Every row gives one point. Each copy is the shape, with its points in the same order, turned, moved and blurred by noise. Some copies are also mirrored. Which?

Shape (8 x 2):
[[ 31   2]
 [ 12   3]
 [-13  17]
 [-28  27]
 [ 57 -15]
 [  9  -2]
 [ -4  24]
 [-11  -1]]
Copy 1 (8 x 2):
[[ 19 -26]
 [ 10 -13]
 [ -9  11]
 [-24  23]
 [ 40 -49]
 [ 11  -8]
 [-18  -2]
 [  6  18]]
Copy 1 is: mirrored
Copy 2:
[[-14 -36]
 [-13 -16]
 [-26   9]
 [-35  23]
 [  8 -60]
 [ -7 -14]
 [-31   0]
 [ -9  10]]
Copy 2 is: mirrored
Copy 3:
[[ 24 -14]
 [  8  -8]
 [ -7  17]
 [-14  32]
 [ 40 -42]
 [  1  -7]
 [  3  19]
 [-14   1]]
Copy 3 is: only turned

Shape:
[[ 27   0 -10]
 [-11   8 -10]
 [-17  55  39]
 [-14 -16  -5]
 [-51  -1  12]
 [ 33  12  -4]
 [ 12  21   9]
 [ -2 -21   3]]
Copy 1, 8 rows:
[[-20  10  22]
 [ -7  -5  -9]
 [ 46  38 -19]
 [ -6 -21   3]
 [ 17 -25 -39]
 [-12  18  29]
 [  5  19   6]
 [ -1 -25   8]]
Copy 1 is: mirrored
Copy 2 (8 x 3):
[[  7  12 -30]
 [-17   8   0]
 [ -2  46  48]
 [ -8 -20  -1]
 [-29 -17  39]
 [ 14  25 -25]
 [  8  25   0]
 [  4 -19  -3]]
Copy 2 is: only turned
Copy 3:
[[ -8  10 -29]
 [ 10   0   4]
 [ 17  60  37]
 [ -2 -19  10]
 [ 15 -15  48]
 [ -8  21 -30]
 [  1  27  -4]
 [-16  -9   5]]
Copy 3 is: mirrored

Shape:
[[  8 -38   8  22]
 [ 39   8 -18 -42]
 [ -2  -4  13  18]
 [-18  -6 -19   7]
 [  9  -5  -4 -12]
 [-17   0 -23   2]
 [-17 -49  29  10]]
Copy 1, 7 rows:
[[ 20 -44   1   4]
 [ -8   7   6 -60]
 [ 11 -12  10  15]
 [  2  -6 -24  10]
 [ -4  -8   0 -14]
 [ -3   2 -23   3]
 [-10 -58   6  22]]
Copy 1 is: only turned
Copy 2, 7 rows:
[[ 29 -44   4  -9]
 [ 31  46  10 -23]
 [ 16 -23  -5  13]
 [-10 -16  -1 -15]
 [ 15   4  -2 -11]
 [-10 -10  -3 -12]
 [ 40 -53 -21 -14]]
Copy 2 is: mirrored
Copy 3, 7 rows:
[[  4 -37   3  25]
 [ 29  -1 -49 -30]
 [  1  -3   8  16]
 [-20 -11   4 -13]
 [  5  -5 -21  -5]
 [-18  -7   2 -20]
 [-22 -31  -8  50]]
Copy 3 is: mirrored

Shape:
[[ -9   0   9 -10  -6  -7]
 [ 11  12  24  12   3   7]
 [ -3  21  22  46  35  14]
 [  3  32  13 -21   2   6]
 [ 21  -7  -7 -21  -9  15]
 [ 19 -19 -23  20  -1 -19]
 [ 13 -16 -13   2 -13  10]
 [ -3  -5 -17  14 -11  -3]
 [ -6  22   4 -35  14  -3]
 [ -3  -1  10  12  23  -6]]
Copy 1 (10 x 6):
[[ -7   5  12   3  -2 -14]
 [-15  -7   8 -14   1  19]
 [-34  -7 -17   1  24  43]
 [  9  19  24  -9  10  11]
 [ 29 -12   8 -12 -12  -8]
 [ -7  -9 -33 -24  -8 -24]
 [ 12 -14 -14  -8 -21 -10]
 [ -4   6 -23  -3 -15 -12]
 [ 18  18  23  -2  24  -6]
 [-17  -9  -7  -3  20  -3]]
Copy 1 is: mirrored
Copy 2, 10 rows:
[[-17 -10   5 -10  -8  12]
 [  3  12  25  -7 -25   6]
 [ 14  20  60  -3  -6  31]
 [  7   4  -3 -34 -22  11]
 [ -1  12 -18   6  -7 -13]
 [ 10 -22   7  40   6   1]
 [ -7   7  -9  27 -10  -2]
 [ -3  -7  -3  24  -6  20]
 [  9  -2 -10 -38   5  14]
 [  0  -2  26  -2   8  10]]
Copy 2 is: mirrored

Shape, 14 rows:
[[-18  26 -34  -6  15  -9  30 -35]
 [  5   5 -29  14  15 -26 -25  15]
 [-30   5  -5 -42  -8  10  12  20]
 [ -3 -17 -20  15 -32  10  16  -2]
 [ -6   9  25   7  25 -24  12 -43]
 [-26 -19 -16  -3  13  39  -6 -34]
 [-25  34  26 -18  14 -18 -21  12]
 [ -6  22   2  -7  20   6  -5 -25]
 [ 16 -22 -19   5   6 -15   2 -15]
 [-12  -2  19   4  24  19 -12   4]
 [-19  39   0 -21  -3  18  20  -3]
 [ 24   8  -5 -47   3  17  35   8]
 [  8 -15   1 -18  11 -13 -27 -25]
 [ 19  40   7  14 -32  12   5   8]]
Copy 1:
[[ -2  41 -13 -42 -11   4  35  -1]
 [ -1  23  -4  19  28  -7  -3  19]
 [-32 -22   2 -12 -25  27  16   9]
 [-10  -5 -15   7 -19 -29  21 -24]
 [  3  22  36 -49  21 -19  19 -12]
 [-12  18   1 -12  -2  25  18 -58]
 [-18   4  45 -19  -3  16 -17  24]
 [  8  18  19 -32   4  14   1 -13]
 [  1   3 -13  -6  28 -19  18 -14]
 [  3  -2  35   2   8  14   2 -20]
 [  1   1  12 -30 -39  20  11   3]
 [ 20 -36 -17 -31 -13  22  29   8]
 [-10  -2  -2 -27  37   1  -8 -18]
 [ 27  -8   5  -9 -38 -26 -18   6]]
Copy 1 is: only turned
Copy 2:
[[ 18  46  20  19   1   2  37  36]
 [ 29  27 -30  15   3 -12  -4 -12]
 [-12  36  18 -17 -13  28 -19   4]
 [ -9  14 -13  27   1  48  17  -1]
 [-16   2  13  18  16 -30  34  24]
 [-16  41  13  13  55  29  18   2]
 [  5  15  26  -3  -6 -27 -31  -2]
 [ 12  15  17   6  24  -7  11  21]
 [  0  13 -31   5  19   4  31   1]
 [-13  12  -2  10  30   3 -20   5]
 [ 13  22  37   5  -7  23  -9  33]
 [  5  11  -3 -38  -7  31   6  46]
 [  1  10  -5 -17  28  -9  23 -12]
 [ 30 -22   8  26  -7  29 -13  17]]
Copy 2 is: only turned
Copy 3, 14 rows:
[[  2  49   1 -13  32  19   5 -21]
 [  5   8 -41   1   0 -11  40   4]
 [-31 -10  21 -14  39  10  12  21]
 [ -1   8  -9   5   0  15 -27  31]
 [ 22  11  16 -17  -7 -16   1 -47]
 [-19   1   6 -13  -9  55  -4 -17]
 [-23  -3  25 -18   3 -27  41  -5]
 [  0  14  18 -16  -2  10  25 -21]
 [ 30  -4 -28 -11   9  11  -2  -1]
 [ -9 -24  13  11 -13  10  24 -16]
 [-18  24  42  -7  20   9  15   8]
 [ 24  -6  35  -6  49  24  16  28]
 [ 16 -14 -11 -40  -4  11  17  -9]
 [ 13  30  31  13 -15 -15  14  41]]
Copy 3 is: mirrored
Copy 4, 14 rows:
[[ 30  19   9 -22  34  -9  38 -19]
 [-15   9  -4 -35 -10 -21 -21 -24]
 [ 16  46  12  10 -35  -8  29   0]
 [-16 -12   9  17  -9 -14  30 -16]
 [ 33   2  43  -3  34  16 -13  -5]
 [ 34  -5  -8  14 -10  24  24 -39]
 [ 12  60  38 -11 -11   5 -24 -13]
 [ 20  21  20 -14  10  26   2 -20]
 [  5 -22   2 -15  -5  -3   2   0]
 [ 11  19   1  17 -11  21 -18 -20]
 [  9  53  16   2   4  11  35 -10]
 [  3  30  -5  -8 -13  16  39  41]
 [ 21 -12  22 -26 -24  16 -10  -8]
 [-48  32  27  -5   7  15  24 -13]]
Copy 4 is: mirrored
